Each row is a point. The last column is the point's height on a tilted bowl or saddle (a function of degree 2), plus a little noise. Count its main directions that bend up, bend down and stay straight.

Points, 11 rows:
0.30	0.38	-0.09
-0.04	-0.26	0.01
-0.91	0.23	-1.14
0.24	-0.30	0.03
0.47	-0.15	0.01
0.31	0.16	0.07
0.35	-0.22	0.05
0.44	-0.32	-0.06
0.15	-0.29	0.05
0.00	-0.33	-0.04
0.38	0.35	-0.12
Directions: 0 up, 2 down, 0 straight

Points (10 x 3):
0.17	0.69	-0.65
0.27	0.43	-0.39
0.04	-0.15	-0.12
0.06	-0.02	-0.13
-0.27	0.13	-0.25
-0.36	0.51	-0.50
0.10	-0.11	-0.14
0.27	0.20	-0.24
-0.34	-0.28	-0.28
0.68	-0.60	-0.37
Directions: 0 up, 2 down, 0 straight

Points, 16 rows:
-0.25	0.02	-0.18	0.23
0.39	0.72	0.28	-0.54
0.15	0.52	-0.37	0.02
0.43	-0.25	0.12	0.55
-0.35	-0.03	0.28	0.07
0.32	-0.34	-0.32	0.68
0.23	0.16	0.21	0.13
0.29	-0.44	0.74	-0.15
-0.25	0.01	-0.15	0.21
-0.24	-0.12	-0.07	0.19
0.45	-0.63	0.05	0.72
-0.10	-0.07	0.00	0.20
-0.46	0.07	0.19	0.15
-0.61	0.02	-0.09	0.25
-0.46	0.17	0.77	-0.18
0.06	0.31	-0.67	0.17
Directions: 1 up, 2 down, 0 straight

Points, 15 rows:
-0.57	-0.31	0.18	0.07
-0.76	0.17	0.27	0.49
0.07	-0.09	-0.28	-0.07
0.03	-0.03	-0.02	0.20
-0.17	-0.33	-0.41	-0.35
0.40	-0.84	-0.25	-0.41
-0.66	-0.45	-0.20	-0.33
-0.02	-0.38	-0.25	-0.22
-0.26	0.10	0.46	0.36
-0.03	0.36	-0.36	0.48
-0.16	-0.52	0.55	0.54
0.03	0.50	0.03	0.51
-0.03	0.19	-0.46	0.19
-0.04	0.07	-0.55	-0.03
-0.24	-0.03	0.29	0.36
Directions: 1 up, 2 down, 0 straight

Points (18 x 4):
-0.07	-0.11	-0.18	0.06
-0.12	-0.31	-0.28	0.21
0.01	1.22	0.25	1.17
0.07	-0.34	0.24	0.18
0.56	0.09	-0.42	-0.20
-0.07	0.21	0.01	0.03
0.03	0.21	0.28	0.10
0.33	0.42	0.66	0.42
0.04	0.12	-0.02	-0.01
0.34	0.19	-0.11	-0.12
0.12	0.02	-0.70	0.29
0.82	0.13	0.12	-0.50
0.60	-0.22	-0.18	-0.27
0.50	0.10	0.08	-0.22
-0.01	0.22	-0.07	0.01
-0.81	-0.21	0.21	-0.06
-0.06	0.07	-0.16	0.01
0.09	0.13	0.44	0.17
Directions: 2 up, 1 down, 0 straight

Points:
-0.37	-0.06	-0.58	0.40	0.33
0.78	-0.09	-0.37	0.42	-0.47
0.30	0.19	-0.08	0.20	0.03
0.11	-0.27	-0.57	-0.03	-0.04
0.19	0.36	0.02	-0.25	-0.15
-0.07	0.21	0.37	0.27	-0.13
-0.30	-0.48	0.25	-0.34	-0.49
0.12	0.01	-0.35	-0.35	-0.20
0.00	-0.31	0.31	0.80	-0.06
0.03	0.14	0.44	-0.07	-0.26
-0.90	0.15	-0.19	-0.18	-0.66
0.07	-0.71	0.10	0.07	-0.12
-0.47	-0.14	-0.39	-0.09	-0.07
-0.26	0.47	0.58	0.05	-0.61
-0.18	-0.18	-0.03	0.48	0.12
-0.17	0.43	-0.04	0.00	-0.11
-0.18	0.01	-0.42	0.23	0.19
-0.25	-0.39	0.43	0.35	-0.08
-0.20	0.05	0.42	0.00	-0.31
0.14	-0.12	0.02	0.33	0.03
0.09	0.13	-0.09	1.02	-0.14
0.57	-0.04	0.35	-0.05	-0.20
0.39	-0.24	-0.48	0.12	-0.14
-0.49	-0.27	0.80	-0.35	-1.06
Directions: 0 up, 2 down, 2 straight

Points, 24 rows:
-0.21	-0.28	0.50	-0.06	-0.14
0.18	0.29	-0.18	-0.36	-0.24
0.47	-0.01	0.38	-0.18	-0.17
-0.16	-0.36	0.08	0.72	-0.02
-0.16	0.01	0.44	0.00	-0.08
0.02	0.24	-0.47	0.14	-0.19
-0.24	0.10	-0.18	0.21	0.00
-0.30	0.40	-0.08	0.50	-0.36
0.05	0.43	-0.34	-0.11	-0.34
0.14	0.05	0.64	-0.03	-0.24
0.28	-0.09	-0.07	0.17	0.13
-0.33	0.40	0.23	0.16	-0.33
0.27	0.36	0.72	-0.39	-0.70
0.39	0.57	0.03	0.04	-0.40
0.27	-0.38	0.26	-0.27	-0.06
0.59	0.09	-0.02	-0.53	-0.46
0.64	0.49	0.15	-0.37	-0.64
-0.25	-0.49	0.05	0.30	0.10
0.35	0.56	-0.53	0.20	-0.68
-0.33	-0.13	0.16	0.20	0.05
0.59	0.00	0.29	0.17	-0.12
-0.35	-0.46	-0.73	0.10	-0.23
0.24	0.30	0.82	0.65	-0.69
0.57	-0.11	-0.19	-0.14	-0.17
Directions: 0 up, 4 down, 0 straight

Points, 26 rows:
0.06	0.24	0.24	0.12	-0.07
0.61	0.38	0.02	0.07	-0.20
-0.11	-0.27	-0.73	-0.12	-0.42
0.07	-0.55	0.50	0.19	-0.38
0.32	-0.04	-0.37	0.22	-0.46
0.79	0.01	-0.22	0.25	-0.59
0.20	-0.25	-0.35	-0.43	-0.18
-0.05	-0.14	0.39	0.66	-0.18
0.54	-0.38	0.05	-0.37	-0.35
-0.36	-0.57	-0.21	-0.24	-0.23
-0.33	0.02	0.04	-0.24	-0.16
0.18	-0.70	0.55	0.24	-0.63
-0.35	0.36	0.25	-0.37	-0.20
-0.53	0.14	0.28	-0.14	-0.26
0.00	-0.14	-0.08	0.40	-0.30
-0.48	0.07	-0.25	0.40	-0.50
0.33	-0.22	-0.19	-0.12	-0.23
0.35	-0.06	0.43	-0.32	-0.12
0.00	-0.25	-0.54	-0.32	-0.26
0.00	-0.60	-0.37	0.00	-0.36
-0.03	-0.60	0.04	0.62	-0.44
-0.44	0.11	-0.03	0.86	-0.56
-0.43	-0.03	0.29	0.74	-0.25
-0.43	0.38	-0.33	-0.22	-0.49
0.15	0.31	-0.02	-0.09	-0.13
-0.19	0.21	0.10	-0.42	-0.11
Directions: 0 up, 2 down, 2 straight

Points (40 x 7):
0.54	-0.12	0.19	-0.86	-0.20	0.46	0.63
-0.43	0.69	0.19	0.37	-0.15	0.18	0.61
-0.17	-0.13	0.10	0.35	0.06	0.03	-0.06
-0.28	-0.45	0.13	-0.22	0.24	0.09	0.08
0.10	-0.21	-0.13	0.18	-0.20	-0.17	-0.15
0.13	-0.22	-0.41	0.30	-0.34	0.04	-0.03
-0.12	-0.38	-0.71	0.42	0.20	0.33	0.01
-0.02	0.43	0.19	0.08	-0.85	0.40	0.56
0.05	0.47	0.62	-0.20	0.07	-0.04	0.41
0.14	-0.28	0.56	0.76	-0.64	0.13	0.42
-0.15	0.05	-0.22	-0.27	0.39	-0.76	-0.14
0.10	0.11	-0.45	0.60	-0.03	-0.04	-0.01
-0.39	-0.18	0.06	0.05	0.19	0.35	0.18
-0.01	0.23	-0.18	0.40	-0.11	-0.27	-0.04
0.05	0.27	-0.01	0.14	0.17	0.06	0.08
-0.23	0.05	0.42	-0.04	0.09	-0.10	0.11
0.45	0.27	0.74	-0.32	-0.14	0.21	0.44
0.22	0.08	0.22	-0.26	-0.06	0.49	0.32
0.11	-0.19	0.41	0.11	0.26	0.69	0.47
-0.28	0.19	-0.02	0.35	0.70	-0.08	0.01
-0.44	0.42	-0.23	-0.36	-0.23	0.11	0.48
-0.25	-0.40	-0.11	0.46	0.12	0.41	0.09
0.18	-0.05	-0.17	0.36	0.02	-0.63	-0.21
0.07	-0.54	0.10	-0.18	0.07	-0.43	-0.11
0.17	-0.19	-0.09	0.78	-0.14	-0.37	-0.10
0.11	-0.36	-0.50	0.27	0.17	0.13	-0.12
-0.03	0.33	-0.10	0.17	0.47	0.38	0.33
0.16	0.24	0.15	0.09	0.43	0.16	0.19
0.36	-0.15	-0.07	-0.11	0.10	0.07	0.03
0.18	-0.03	0.32	0.01	0.53	0.41	0.35
-0.31	-0.16	-0.07	-1.19	-0.44	-0.04	0.91
-0.37	-0.31	0.30	-0.34	-0.77	-0.41	0.47
-0.43	0.03	0.00	0.28	1.01	-0.19	-0.03
0.17	-0.27	-0.10	-0.05	0.36	0.20	0.03
-0.09	-0.13	-0.24	-0.28	0.06	0.37	0.21
0.50	0.42	-0.28	0.21	-0.33	0.12	0.36
0.20	0.21	-0.41	-0.39	0.29	-0.01	0.24
-0.31	0.22	0.17	-0.83	-0.16	-0.12	0.56
0.67	0.01	0.25	0.62	-0.48	0.63	0.53
0.74	-0.18	0.96	-0.05	-0.55	0.65	0.58
Directions: 5 up, 0 down, 1 straight

Points, 38 rows:
-0.41	-0.30	0.19	0.03	0.06	0.75	-0.33
0.25	-0.56	-0.51	0.01	-0.47	-0.13	-0.12
-0.36	0.08	0.14	-0.15	0.09	0.01	-0.11
-0.38	0.39	-0.17	0.28	0.12	0.22	-0.13
-0.09	-0.61	0.20	-0.10	0.23	0.30	-0.13
0.46	-0.30	0.08	-0.33	-0.24	-0.43	-0.37
0.32	0.04	-0.29	0.21	0.05	-0.33	0.23
0.21	0.27	0.25	-0.08	-0.46	-0.06	-0.51
0.67	-0.97	0.03	0.51	0.15	0.01	-0.50
-0.06	-0.34	-0.71	0.01	-0.19	-0.02	0.05
-0.15	-0.44	0.69	-0.16	-0.22	0.04	-0.16
0.43	0.40	-0.45	0.11	-0.30	0.18	-0.38
0.22	0.19	-0.51	0.17	0.18	-0.47	0.52
-0.89	0.10	0.14	-0.34	-0.20	0.08	-0.51
-0.27	-0.49	-0.13	-0.22	0.67	-0.32	0.29
0.28	-0.12	-0.62	-0.19	0.26	-0.59	0.65
0.36	-0.23	-0.33	0.22	0.71	0.49	0.18
-0.09	0.30	0.12	-0.60	-0.12	0.14	-0.42
-0.27	0.01	0.12	-0.25	-0.03	-0.03	-0.12
0.03	-0.36	-0.12	-0.20	-0.35	0.11	-0.10
0.42	-0.27	-0.27	0.46	0.29	-0.12	0.27
0.44	-0.14	-0.10	-0.32	0.06	0.27	-0.22
-0.83	0.01	-0.15	-0.45	-0.22	0.43	-0.51
0.42	0.13	-0.27	-0.39	-0.38	-0.37	-0.52
-0.50	-0.15	-0.59	-0.23	0.49	0.64	-0.25
0.66	-0.40	-0.28	0.30	0.20	-0.07	0.10
0.19	0.04	-0.42	0.18	0.17	0.04	0.28
0.30	0.34	0.07	0.34	-0.02	0.02	-0.21
-0.03	0.51	0.59	0.40	0.62	0.15	-0.39
0.49	0.33	-0.08	-0.17	-0.34	0.15	-0.58
0.07	-0.48	-0.25	-0.18	-0.02	-0.43	0.23
0.09	0.68	0.66	0.21	0.60	-0.46	-0.61
0.27	-0.42	0.43	-0.32	0.35	-0.30	-0.29
-0.07	0.00	0.45	0.40	0.02	-0.06	-0.30
0.15	-0.22	-0.20	0.82	-0.09	-0.01	-0.30
-0.38	-0.36	0.39	0.00	-0.35	-0.29	-0.12
-0.29	-0.57	-0.35	-0.52	-0.23	-0.16	-0.04
0.29	-0.35	0.14	0.04	-0.89	-0.18	-0.48
Directions: 1 up, 4 down, 1 straight

Points (40 x 7):
-0.16	0.05	-0.46	-0.13	-0.22	-0.10	-0.23
0.98	-0.43	-0.21	-0.23	-0.06	-0.42	0.05
0.23	-0.17	0.39	0.47	-0.41	-0.25	0.41
-0.16	-0.16	-0.39	-0.67	0.39	-0.71	-0.07
0.15	-0.04	-0.27	-0.16	-0.17	-0.35	-0.14
-0.09	0.04	-0.37	-0.23	0.04	0.17	0.02
0.45	-0.18	-0.36	-0.34	-0.28	0.45	0.49
-0.12	-0.52	0.35	-0.18	0.15	0.29	0.28
-0.46	-0.32	-0.18	0.15	-0.77	0.16	0.04
-0.71	0.23	0.36	0.57	-0.29	-0.08	-0.58
0.12	-0.05	-0.36	0.33	-0.24	0.42	0.17
0.58	0.11	-0.63	0.17	-0.04	-0.01	0.03
0.04	0.14	-0.24	0.57	-0.50	0.02	-0.14
-0.48	0.31	0.39	0.39	-0.05	0.21	-0.45
-0.40	0.52	0.37	0.14	0.25	-0.03	-0.50
-0.12	-0.18	0.07	-0.09	0.23	0.12	0.13
0.26	0.26	0.08	-0.88	0.42	0.20	0.55
-0.26	-0.23	0.37	-0.85	-0.68	0.39	0.49
0.25	0.10	0.23	-0.16	-0.33	0.05	0.23
0.37	0.00	0.39	0.22	-0.26	0.40	0.56
0.11	-0.42	0.67	0.57	-0.68	-0.28	0.75
-0.62	0.08	0.51	0.48	-0.04	-0.30	-0.29
0.40	0.12	-0.08	0.15	-0.32	0.19	0.25
0.05	0.74	0.05	-0.47	0.72	-0.38	-0.11
-0.34	0.48	0.10	0.60	0.09	-0.87	-0.85
-0.52	0.16	0.25	0.03	-0.02	-0.05	-0.26
0.01	0.12	0.67	-0.01	0.27	-0.10	0.06
-0.31	-0.04	0.22	-0.10	-0.21	-0.08	-0.03
0.39	-0.70	-0.03	0.14	0.44	-0.05	0.31
0.13	0.68	0.39	0.80	0.41	0.03	-0.49
-0.15	0.37	-0.29	-0.41	-0.33	0.10	-0.18
-0.04	-0.50	-0.09	-0.04	-0.25	-0.01	0.24
-0.34	0.32	0.15	0.15	0.32	-0.20	-0.36
-0.26	0.17	0.24	0.22	-0.30	-0.44	-0.32
0.28	-0.21	-0.40	-0.56	0.20	0.35	0.39
-0.34	0.33	-0.26	-0.25	0.20	0.22	-0.17
0.42	-0.07	-0.12	0.41	-0.06	0.04	0.31
-0.70	-0.31	0.16	-0.47	-0.36	0.28	0.18
0.04	0.25	-0.29	0.29	-0.11	0.61	-0.09
0.33	0.40	0.11	0.22	-0.01	0.11	0.02
Directions: 2 up, 2 down, 2 straight

Points:
0.03	0.44	0.58	-0.19	0.16	-0.15	0.40
0.35	-0.18	0.37	-0.31	0.22	0.24	0.18
0.05	0.09	-0.11	-0.04	0.19	0.36	0.18
-0.53	-0.04	-0.53	0.21	-0.08	0.34	0.33
0.17	-0.26	-0.13	0.29	0.22	-0.16	-0.07
-0.45	0.53	-0.15	0.37	0.12	-0.52	0.47
0.15	-0.16	-0.40	-0.18	0.03	0.39	0.14
-0.40	-0.33	-0.39	-0.55	0.63	0.52	0.48
0.25	0.12	0.66	-0.06	-0.14	-0.02	0.21
0.64	-0.40	-0.45	0.33	0.06	0.08	-0.06
0.10	-0.09	0.10	-0.33	-0.15	0.36	0.12
-0.54	0.23	0.17	0.87	-0.21	0.30	0.43
0.02	-0.79	-0.01	0.04	0.21	-0.02	0.01
0.21	0.31	-0.31	-0.44	0.27	0.25	0.37
0.66	0.08	0.23	0.07	0.12	0.35	0.18
-0.09	-0.32	-0.78	-0.37	0.15	0.21	0.28
0.44	0.03	-0.21	0.25	-0.20	-0.09	-0.06
0.25	0.16	0.14	0.35	-0.25	-0.83	0.09
0.24	-0.37	-0.03	-0.46	0.32	0.07	0.13
-0.20	0.34	-0.07	0.37	-0.13	0.48	0.33
0.51	0.35	0.03	-0.46	-0.70	0.76	0.72
-0.34	0.13	0.20	-0.42	-0.02	1.38	0.98
0.11	-0.21	-0.40	0.57	0.24	0.09	-0.01
-0.46	0.23	-0.14	0.36	0.22	-0.02	0.30
0.17	0.37	1.14	-0.06	-0.22	0.07	0.62
0.50	0.09	0.42	-0.18	-0.35	-0.03	0.16
-0.32	0.41	-0.15	0.08	0.61	0.30	0.54
0.56	0.29	0.06	-0.13	0.29	0.27	0.30
-0.22	0.31	-0.08	0.01	0.36	-0.13	0.29
0.28	0.27	-0.28	0.01	-0.06	0.68	0.38
0.27	0.27	-0.18	-0.17	0.18	-0.25	0.18
-0.45	0.06	-0.03	0.23	0.29	0.16	0.26
0.49	-0.81	-0.22	0.13	0.29	0.28	0.10
-0.31	-0.29	0.27	-0.56	-0.44	0.03	0.10
0.11	-0.03	-0.28	0.36	-0.85	-0.11	0.08
0.24	0.10	0.18	-0.39	-0.18	-0.14	0.13
-0.40	-0.10	0.08	-0.17	-0.18	0.31	0.15
-0.13	-0.44	0.42	0.17	0.04	-0.28	0.01
-0.03	0.58	0.18	-0.11	0.15	0.40	0.51
0.15	0.74	0.14	0.26	0.22	0.67	0.69
-0.07	-0.22	-0.43	0.07	-0.20	0.63	0.23
-0.36	-0.15	0.24	0.14	0.70	0.45	0.45
0.20	-0.14	-0.36	0.31	0.55	-0.09	0.08
Directions: 5 up, 0 down, 1 straight
